Rows are points. Each table stands for the endless flat space through its points: a line for two points, a plane for three, and so on. Write the one point that lies in both, or say that there is none.

First, 2 rows:
[[ 2.2  0.0 -3.9 -0.2]
 [-1.4 -1.2 -1.1 -0.2]]
Second:
[[-1.3  0.5 -6.1  2.2]
 [ 2.3 -2.5 -1.9 -2.6]]
They share: no point

First, 3 rows:
[[ 1.8  1.3 -0.7  0.9  4.9 -0.2]
 [ 0.9 -1.1 -1.6 -0.3  2.8 -2.3]
 [ 3.3  0.9 -0.7  1.3  1.4  0.2]]
Second, 2 rows:
[[ 2.8  1.5 -2.2  2.3  2.1 -0.3]
 [ 1.9  0.6 -0.1  0.2  4.2 -0.3]]
They share: [ 2.2  0.9 -0.8  0.9  3.5 -0.3]

First (2 x 8):
[[-2.8 -0.9 -2.4  1.5  0.0 -0.5 -0.4 -2.1]
 [-4.4 -1.5 -3.0  3.3 -1.2  0.7 -2.0 -2.7]]
Second (3 x 8):
[[-2.7  0.7 -2.7  2.1 -1.4  1.0 -1.4 -0.8]
 [-6.0 -4.5 -2.1  3.0  0.6 -1.4 -0.9 -5.1]
 [-1.9  1.8 -2.9  1.9 -1.8  1.5 -1.5  0.1]]
They share: [-3.6 -1.2 -2.7  2.4 -0.6  0.1 -1.2 -2.4]

First, 2 rows:
[[-0.4  3.1 -0.4  0.1 -1.9  2.5  3.0  0.4 -2.4  2.4  1.6]
 [-0.2  1.9  0.8 -0.5 -0.7  2.7  3.8  0.8 -2.2  3.2  2.8]]
Second, 3 rows:
[[-0.2  1.7  0.2 -1.1 -1.7  3.0  3.3  1.0 -3.1  2.4  2.2]
 [ 2.4 -0.5  2.9 -2.1 -3.0  0.7  5.7 -2.0 -5.6  4.7  1.3]
 [-2.4  4.3 -2.5  0.9 -1.2  4.9  0.9  3.4 -0.2  1.7  2.5]]
They share: no point

First (2 x 12):
[[-1.3 -0.8  1.7 -1.8 -1.6 -4.3  3.5  3.2  0.0  2.2  0.2 -3.5]
 [-0.4 -0.4  1.7 -1.5 -1.5 -3.7  3.2  3.1  0.2  2.3  0.3 -3.0]]
Second, 3 rows:
[[-1.3  1.3  3.8 -1.5  0.5 -4.3  2.6  2.9  0.0  4.3  0.2 -1.7]
 [-0.5  2.1  2.2  0.1  1.9 -4.9  3.6  2.1 -1.8  4.5 -1.4  0.1]
 [ 0.6 -0.4  3.3 -2.5 -2.7 -1.9  1.6  3.7  2.4  2.3  2.1 -3.8]]
They share: [ 1.4  0.4  1.7 -0.9 -1.3 -2.5  2.6  2.9  0.6  2.5  0.5 -2.0]

First (3 x 18):
[[-2.5  3.7  3.5  6.7 -1.1  0.2  1.4  1.0 -1.8 -0.5 -2.5 -5.3  2.9 -2.1
   4.2 -3.7  3.9 -0.4]
 [-3.9  2.3  1.9  5.1 -0.7  0.0  1.2 -0.6 -2.2 -0.3 -2.7 -3.7  3.3 -1.9
   3.2 -1.9  2.9 -1.4]
 [-2.1 -1.5 -2.5  1.5  2.5  3.0 -1.8 -2.6 -0.2 -0.5 -2.9 -0.9  3.3 -3.7
  -0.2  3.5  2.3 -4.8]]
Second:
[[-3.0  1.1 -0.3  2.4  0.1  0.6 -1.0 -1.5 -0.5 -1.2 -3.7 -2.3  3.8 -2.5
   1.7  0.9  2.8 -2.5]
 [-3.0  1.8 -0.3  1.5 -0.7 -0.3 -1.7 -1.4  0.2 -2.0 -4.6 -2.3  4.3 -2.2
   1.9  1.0  3.0 -1.9]]
They share: [-3.0  0.4 -0.3  3.3  0.9  1.5 -0.3 -1.6 -1.2 -0.4 -2.8 -2.3  3.3 -2.8
  1.5  0.8  2.6 -3.1]

First:
[[-1.5 -2.2 -3.6  3.8  0.2  0.3 -1.8  3.4  2.6 -2.3  3.0  3.9  1.1  0.7
  -0.8  2.4  3.6 -1.5 -2.8 -0.6]
 [-0.7 -0.4 -4.6  5.0  0.2 -0.1 -3.0  5.6  3.0  0.3  2.4  6.9  0.9 -0.9
  -1.6  3.6  4.6  1.5 -4.0 -1.4]
 [-3.1 -4.0 -3.0  0.8  2.0 -0.3  1.0  0.0  0.4 -5.7  5.0 -0.5  0.9  3.1
   1.8 -0.6  1.8 -6.3 -2.2 -0.6]]
Second (5 x 20):
[[ 1.3 -1.6 -4.0  3.9 -1.3 -1.8  1.2  5.2  4.3 -5.1  6.7  0.3 -0.2  4.0
   1.1  0.2  2.5 -0.5  0.5 -1.9]
 [-4.7 -6.6 -1.1  2.4 -1.4  4.5 -3.3 -1.3  3.2 -4.4 -1.7  5.5  5.1 -1.0
  -1.9  1.6  6.2 -5.7 -5.2  3.8]
 [-3.1  2.0 -2.5  6.5  3.2 -1.0 -3.9  0.8 -0.9  3.0  3.9  2.4 -4.2 -0.6
  -3.7  2.7  3.4 -4.8 -0.4 -4.1]
 [-4.8 -2.5 -4.3  1.3  3.5 -0.8 -1.5  3.6  0.5 -3.3  3.5  3.6  0.2  2.0
  -1.0  4.6 -0.5 -1.9 -1.6 -0.3]
 [-2.8 -3.6 -4.5  1.3  2.5 -0.4 -0.6  3.6  0.9 -4.3  4.1  2.1  1.3  2.3
   0.7  3.8  0.0 -2.0 -2.8 -0.3]]
They share: [-1.9 -3.1 -3.1  3.2  0.2  0.5 -1.2  2.3  2.4 -3.6  3.3  2.4  1.2  1.5
 -0.4  1.8  3.1 -3.0 -2.2 -0.2]

First, 5 rows:
[[-2.7 -2.6 -5.5  1.8 -1.2  7.0 -5.0  3.7 -1.9  1.0 -0.4 -7.2  0.5 -5.2
  -2.4 -7.7  3.0 -2.0  0.2 -0.4  0.4 -3.2 -0.4  3.5]
 [ 1.2  1.2 -3.4  5.0  0.3  2.3 -3.5  0.2 -2.4 -5.0 -1.6 -1.7  5.5 -3.1
  -0.4 -0.7  3.3 -6.7  3.5 -6.2  0.3  3.1  2.3  2.7]
 [ 5.5  3.1 -0.8  5.0  6.6 -3.6 -2.3 -0.8  4.6 -4.5 -0.4  1.8  5.6 -0.1
   0.4  0.4  3.7 -5.9  4.3 -6.9 -5.5 -2.9  5.2  0.6]
 [ 1.0  0.6 -1.5  1.1  3.4  1.5 -5.6  1.9  2.1  0.6 -0.6 -5.5  1.2 -3.3
  -1.5 -6.9  5.2 -1.3  4.1  0.2 -3.7 -5.0  3.3 -0.2]
 [ 0.0  0.3 -1.6  1.1  0.4  8.1 -2.1  0.6  0.6 -1.3  2.6 -3.3 -1.3 -7.8
   1.3 -4.8  1.9 -0.4 -3.8 -1.1 -0.8 -1.5 -5.1  4.5]]
Second, 2 rows:
[[ 1.0  1.4 -2.2  3.5  2.3  2.7 -2.8  2.0  1.7 -2.7 -1.4 -2.5  1.2 -3.2
   0.0 -2.4  3.6 -4.0  1.8 -3.3 -4.2 -3.3  2.5  2.5]
 [ 0.5  1.5 -2.1  3.5  1.9  3.3 -2.1  2.6  1.0 -3.2 -2.3 -3.3  0.7 -3.7
   0.9 -1.8  3.6 -4.6  1.2 -2.9 -4.6 -3.4  3.2  3.2]]
They share: no point

First, 3 rows:
[[ 1.6  4.2  2.2  3.3  0.0 -1.9 -1.2 -5.0  1.5 -2.9 -0.1 -0.4  1.2 -1.9
   2.7  1.5  2.8  0.2  2.7 -2.1  0.1  0.4  2.0 -0.5]
 [ 2.0  3.5  2.1  3.8 -0.3 -1.4 -2.1 -4.8  1.8 -3.2  0.0 -1.2  1.1 -2.3
   2.7  2.2  2.3  1.1  2.8 -1.6 -0.8 -0.2  2.6 -0.4]
 [ 3.0  2.5  1.3  3.2 -2.3  0.6 -2.7 -3.4  3.8 -2.6  0.2 -4.2  1.3 -1.9
   0.9  3.2  2.5  1.5  2.0  0.4 -4.0  0.2  2.8  0.6]]
Second, 3 rows:
[[ 1.1  3.6  1.2  3.5 -0.7  1.9 -1.8 -3.1  1.7 -1.9  0.5 -4.1  0.1 -0.3
   1.8  2.7  3.8  2.5 -0.3  0.8 -2.0 -0.2  1.8  0.1]
 [ 1.9  2.2  1.8  2.1 -0.7  2.4 -1.0 -2.9  2.3 -0.7  1.7 -5.2  1.9  0.0
   0.2  4.5  1.9  3.2  1.8  1.3 -2.1  0.5  0.2  1.3]
 [ 1.1  5.0  1.0  4.5 -1.5 -0.4 -2.2 -4.5  2.7 -4.3 -1.5 -2.8 -0.9 -2.0
   2.6  0.9  5.5  0.4 -0.6 -0.3 -2.5  0.5  3.8 -1.1]]
They share: no point
